Every row gives one point. Any point is a mix of the corners, with weights that add up to 1. It lies inside the corners' shape when no weight is negative. Say inside or outside, and name the corners with a negative weight.

Corners:
(1): [-4 -8]
(2): [-41  60]
(3): [ 31 -12]
Points:
[11 16] -> outside (1)
[-37  55] -> inside
[12  5] -> inside
[-36  54] -> inside
[-16  37] -> outside (1)

Corners:
(1): [-30 -49  25 -15 -49 -24   8 -21]
(2): [ 89  13 -13   6 -33 -10 -37  68]
(3): [-40 -56  -7  33 -52  13  47 -28]
(4): [109  -8  35  -8 -17 -44 -29 -18]
(5): [-41 -27 -10  11 -28 -15 -24 -60]
(6): [ -5  -3  31   0 -44 -14  29 -88]
(7): [ 27  -2  42  28 -21  21  28  -5]
(8): [ 38   6 -67   7  13 -40   2  35]
(9): [ 34 -15  57 -18 -35  92 -11 -29]
Points:
[ -2 -35  37  12 -34 -26  60 -47] -> outside (2, 5, 9)
[ 21  -9 -11  11 -20 -24   8  -9] -> outside (9)
[-31 -29  24  13 -49  16  20 -42] -> outside (4, 8)
[ 24   0 -10  16 -26 -34   1 -21] -> outside (1, 9)
[ 33 -18  -8  10 -22  -7  -5  11] -> outside (6)
[ 11 -21 -11   2 -21 -51  -8  12] -> outside (3, 6, 9)
[-18 -31   7   8 -33 -23  16 -40] -> outside (2, 9)
[103   6   4 -11 -23  -5 -22  -8] -> outside (1, 5, 7)

Corners:
(1): [-31  51  21 -35  33  51 -14  -3 -15  -9 -28 -26  16  10  38  14 -86  23]
(2): [-11 -29 -13 -39  36 -48   3 -22   0   8  36  15  44  89  28  28  76 -20]
(3): [-50 -56   7 -18  -1   4 -13   2  24  -8  -9  -8  -7  59   2 -57 -21  30]
(4): [-12  -6  17  -8 -31 -49  24  31 -14 -16  -2   4  -1  55 -33  13  37 -85]
(5): [-85  36 -22 -50  59  21 -31  58  -2   7 -16  23  22 -11 -20   2  20   3]
(6): [-46  39 -18  62  18   5  -5 -11 -43 -44 -53 -94 -11   3   2   0   3  45]
(7): [ -8 -10  12 -33  40 -63 -59  -1 -71  -8  18  -6  22  33  52  35 -84  62]
(8): [  7  -8 -28 -49 -66 -34   4 -34  -3   2 -35  33  65  46 -53   5 -18  12]
(9): [-43  11  64  -5  66 -55 -21  23  17  69   4 -23 -24  26  82 -19  12  21]
(10): [ -6   2 -11 -28  10 -36   1  34  20 -20 -71 -14 -26  29  14  36 -23 -22]
(11): [  25   32   94   30   12    7  -48  -52  -12   -7   37  -74    7   80
 -118  -44   18   -5]
(12): [-18 -25  24   1  19  53 -49 -24 -24 -22  -8   3 -33   2  56 -59   9   4]
(13): [ 19  75  -3  70 -25  28 -31 -36  -9  20  27 -87 -17  91 -18 -68  35  17]
(14): [ 20 -20 -46  85  53  23  49  21  -2  -5 -40 -28  -2  -5 -70  10  29  33]
(15): [-55  11 -45  57  86 -21 -27 -15 -34  13 -47   4  -7   1 -22  -1  -4 -39]
(16): [ -5  40 -30   1 -43 -14  11 -47   7 -45   9  33  -1  31 -81 -21   7 -29]
(17): [  1   4 -33  77  39  24 -12  29  11 -62 -36  -9  12 -20  20  -2  22 -66]
(18): [-24  -6 -41   1  26  -4 -20   7   5  16  22 -42   2 -14 -23  25  27 -31]
(19): [-22 -22  17  22  -6  29 -49 -45 -30   4  -6   6  22  53 -15  31 -33  78]
Points:
[-22  -6   0 -11  29  -8 -19  -8 -11  -8 -14   1  13  29  10   0 -10  20] -> outside (4, 13, 18)
[  3   9  17   3 -17 -19   2 -17  -6  -4  -1 -40 -10  56 -10 -16   1   4] -> outside (5, 15, 17, 19)
[-15   2   5  17  12  -5 -15 -12 -11  -7 -10 -24  -2  37  -4 -13   1   4] -> outside (5)
[-22  13  12  11  24   5 -23  -8 -13  -4  -9 -24  -2  28  -3 -15  -1   6] -> inside
[-18   1 -12  10  14   2 -17  -9 -13 -12 -15 -13   9  27 -21  -1  -2  -1] -> outside (9)

Corners:
(1): [-11  47  32 -44 -25 -16   5  50  65 -21  18  40  11   2 -56 -44 -31  42
  54  30]
(2): [ 39  37 -12 -20 103 -42 -22 -20  24 -14 -43 -31 -78  14 -41  57  13  -1
 -82 -12]
(3): [-12  25  -9   3  -1 -36 -12  16  44  -1  20   5 -37  32 -60 -23 -44 -48
  24  38]
(4): [ 10  18  29 -41 -39  -2  17  48  16  37 -11  11  51  18  -2 -19 -13 -18
 -34  24]
(5): [  8 -36  58  15  -8  17  46  11 -12  27   0  -9  25 -44  31  -1   0  40
 -17  51]
(6): [ 77  17   2  26  29   6  -6 -50  -2 -27  24 -36 -40  73  22  25  10  -2
 -37 -13]
(7): [ 39 -51 -66   1  45  43  -7 -40 -35  25 -24  -3 -21  -9  59   5  19  20
 -21 -11]
(8): [ 19  26 -31  48  74  24 -28 -36 -51 -33 -42 -38  -9  19   5  44  10  -8
 -45 -18]
(9): [ 55   0 -43  14 121  68 -17 -37  18 -19   9 -39 -22  24 -89   3  -8  -3
 -96 -10]
(10): [  8  -1  -4  24  58 -11 -65 -59  25 -84 -15 -22 -76  36 -52  15  10  -5
 -53  26]
(11): [-44  13 -23 -35 -13   5  50  33  43  -6  -4  90  -8  33   0  -3 -18   2
  37  61]
(12): [-12 -27  31 -17 -54  18  56  12   0  70 -19  11  36  -2 -13   9 -33  10
  31  11]
(13): [ 16  20  32  60  14   9 -29   0  28  25  41   1 -33  25 -18  -1  31 -39
  -5 -10]
(14): [-43  62  16  24   8   9  28  -3  74  22  -2  47 -12  11  -7 -68 -11   6
  33  56]
(15): [-36 -78   2   0  -2  11  42  14 -41   2 -21 -41 -22  -3  37   1 -31  54
 -32 -26]
(16): [  27   16  -38   36   56   19  -38  -51   15 -101   22  -83  -53    1
   -2   33   14  -36  -43  -46]
(17): [-30   9  45  -6  16 -23  46   0   2  21  16  23  18  22   7 -48  27   2
  29  15]
(18): [-37   2   3  30 -24 -55   0  -3 100  14  20  67  61 -17 -23 -21 -64  12
   9  47]
(19): [-18 -78  56 -26   8  42 -14   7 -20  15 -25 -65  48 -27  77  55 -48   6
  -4  -2]
(20): [ 10  -7  37   8 -18 -19  46  23 -11  33 -28  49  -4 -41  19 -37 -12  -3
  40 -32]
(21): [  1 -61  51  32  -5 -22  32  66 -13  22 -55  -2  24  -3  14  -7  -1  17
  52   3]
Points:
[ 16  -3  13  11  22   3   5 -10   6   1  -5 -13  -4  11   2   1  -3   6
 -20  -2] -> outside (3, 11)
[ 19   7  27  37  14   4  -3 -15  12   2   7 -14  -5  13  -5  -1   0 -19
 -10   2] -> outside (1, 2, 7, 11, 15)
[ -2 -14  21   2  13   3   9   1  10   8  -7  -2   8  -3   7  -1 -14   4
  -5   8] -> inside
[-20 -14  11  18  19  28  23   8  11   1   0   7  17 -21  18 -22  -9  27
  15   8] -> outside (2, 3, 4, 6, 10, 12)
